Each row of a before or after table is a point. One or more steps were done to the points. Then noise was added and the rows were shuffled. The steps act on columns, c1 being the first. What was done? A step turns or swaps two columns, mirrors them in a line or flattens them onto one, adds a multiple of one to another, or multiplies or shifts one. Angles are multiples of 10 degrees, from the lower column toward the higher: turns from -170 to 170, lines from 10 to 170 but not 90. Use the fewest steps. Two steps may share a column if one is a turn and the other turns, adds or multiplies; they go together, in the order done. Otherwise the lowest column goes first.

Before, 14 rows:
[[ 0.1 -1.6  0.6]
 [-1.9  1.3  2.3]
 [ 3.3  1.3  2.1]
 [-0.6 -0.5  0.0]
 [-2.7  1.6 -1.2]
 [ 0.0 -0.4  3.5]
 [-0.8  0.0 -6.1]
 [-0.5  0.9  1.1]
 [-0.2 -0.8  3.2]
 [-0.3  0.6  0.1]
 [ 1.0  1.0  2.6]
 [-0.2 -3.5 -1.4]
 [-2.1 -2.3  3.3]
 [-0.5  1.3 -3.0]]
After, 14 rows:
[[  1.5   4.6  -2.5]
 [  1.4 -10.5   0.0]
 [ -2.8   3.8   2.6]
 [ -2.1   3.9  -2.4]
 [  0.1  -1.1  -0.6]
 [ -3.0  -2.3  -0.5]
 [  2.9   3.7   0.0]
 [ -2.8   2.7   0.5]
 [  6.1  -0.1  -0.1]
 [ -3.7  -1.0  -0.6]
 [ -0.7  -4.9  -0.1]
 [ -0.9   2.7  -0.5]
 [ -2.7  -6.9  -2.6]
 [ -0.1   1.8  -0.3]]
Steps: turn c1 and c3 by 100 degrees; multiply c2 by 3

Before (11 x 4):
[[-3.3  1.9 -2.4 -0.1]
 [ 3.2  3.6 -0.9  2.3]
 [-0.6  1.8 -3.5 -0.8]
 [-2.5  1.5 -1.2  0.0]
 [ 1.8  2.4 -1.2  6.5]
 [ 0.0  2.5 -0.7 -2.6]
 [-3.3 -0.8 -0.2 -1.9]
 [ 4.4  2.1 -1.1  4.9]
 [-2.1 -1.0  3.6  3.0]
 [-3.0  3.6 -1.7 -1.8]
 [-1.6  2.0 -0.1  3.1]]
After, 11 rows:
[[ 3.8  3.7 -0.7  1.0]
 [ 3.1  5.5 -2.6  0.4]
 [ 2.8  4.1 -1.5  2.1]
 [ 7.8  4.1  4.3  6.8]
 [ 5.9  4.8 -2.3 -1.6]
 [ 5.3  3.7 -2.9  3.0]
 [ 2.6  1.2 -1.7 -1.6]
 [ 4.0  0.9  4.2 -1.4]
 [ 9.0  5.7  1.1  3.0]
 [ 9.9  4.0  2.8  5.1]
 [ 4.3  4.0  2.3  2.3]]
Steps: shift c1 by 6.0; shift c2 by 2.0; turn c3 and c4 by -50 degrees; multiply c4 by 1.3

Before (13 x 6):
[[ 0.2 -5.2  4.0 -1.3 -3.1  5.8]
 [ 0.1 -4.7  5.5 -0.1  1.3  0.3]
 [-2.0  0.0 -2.8  1.2  0.8  6.1]
 [ 0.2  0.8  1.2 -1.9 -0.8  2.4]
 [ 2.5 -6.7  1.4 -2.4 -1.8  6.9]
 [ 3.5  0.6  6.9 -2.6  0.6 -0.1]
 [ 3.0  0.5  1.1  3.7  2.9  1.4]
 [-3.4  0.9  0.3 -1.7  1.6 -1.7]
 [-1.1 -1.0 -3.6 -2.8 -5.7 -0.4]
 [-1.0  2.3 -3.4 -1.5  2.3 -0.2]
 [-3.1 -1.3 -4.3 -2.8  0.6 -0.4]
 [-0.1  1.7  4.6 -2.4 -2.3  1.1]
 [-2.0 -2.8  0.1  3.3 -1.3  1.6]]
After, 13 rows:
[[-0.1  0.8 -1.5 -1.1  0.2 -0.9]
 [-0.2 -3.1  3.4  0.4  0.2 -4.5]
 [ 0.1  1.8 -2.1 -1.3 -0.1  2.7]
 [ 0.0  0.4  1.9  4.7  1.3 -0.3]
 [ 0.1 -0.7 -2.1 -3.7 -0.9  2.8]
 [ 0.1 -0.9 -2.6 -2.5 -0.4  3.6]
 [ 0.0  1.3  3.3 -2.8 -0.3 -3.5]
 [-0.1  0.2  2.7 -2.3 -0.5 -0.3]
 [-0.1  0.0  3.3 -2.2 -0.6 -5.9]
 [-0.3  0.0  3.5  1.3  0.6  5.8]
 [-0.1 -3.9  7.0 -1.7 -0.5 -0.8]
 [-0.1 -2.7  1.3  3.2  0.5  1.0]
 [ 0.2 -4.9  6.8 -2.8 -0.4  2.4]]
Steps: multiply c1 by 0; multiply c2 by 0.7; turn c3 and c6 by -60 degrees; flatten c4 and c5 onto the line at 10 degrees

Before, 8 rows:
[[-0.3  1.8 -0.7 -3.7 -1.1 -4.1  4.2  1.4]
 [-0.2 -1.4  4.6 -0.4 -1.4 -0.9  4.0  0.5]
 [ 2.2 -1.7 -0.4 -4.2  0.4  0.3  2.7  5.2]
 [-1.0 -0.3 -1.2 -3.7  3.1 -3.9  3.1  2.8]
 [-4.1 -1.8 -1.4 -0.7 -1.5 -2.0 -1.4 -0.7]
 [-1.8 -0.9  2.7  0.2 -1.5  8.1  2.0 -1.9]
 [ 1.1  0.5 -1.5  0.7  1.5  1.4 -1.3  6.8]
 [ 1.2 -1.0 -0.9  0.2 -1.0 -4.4  4.1 -2.0]]
After, 8 rows:
[[-0.5 -1.6 -1.2  1.5  0.9 -1.0 -6.0  0.3]
 [ 3.3 -1.1 -4.2  0.1  0.5 -3.7 -1.4  1.3]
 [-1.0 -2.0  0.5  1.0  0.5 -3.4  2.3 -2.9]
 [-0.4  1.1 -4.1  3.9 -0.3 -4.0 -1.4  1.2]
 [-3.2 -1.4 -2.7  3.2 -2.9  1.5 -0.9  4.5]
 [-0.6 -1.7  0.0  0.7  0.8  7.2 -3.4 -5.0]
 [-5.5  1.2  0.4 -1.2 -0.8  1.6  2.1  3.9]
 [-2.3  0.7 -3.2  1.9 -4.5 -4.0 -0.6  1.7]]
Steps: turn c1 and c6 by 20 degrees; turn c1 and c8 by 60 degrees; turn c2 and c5 by -20 degrees; turn c4 and c5 by 150 degrees; mirror c3 and c7 in the line at 150 degrees
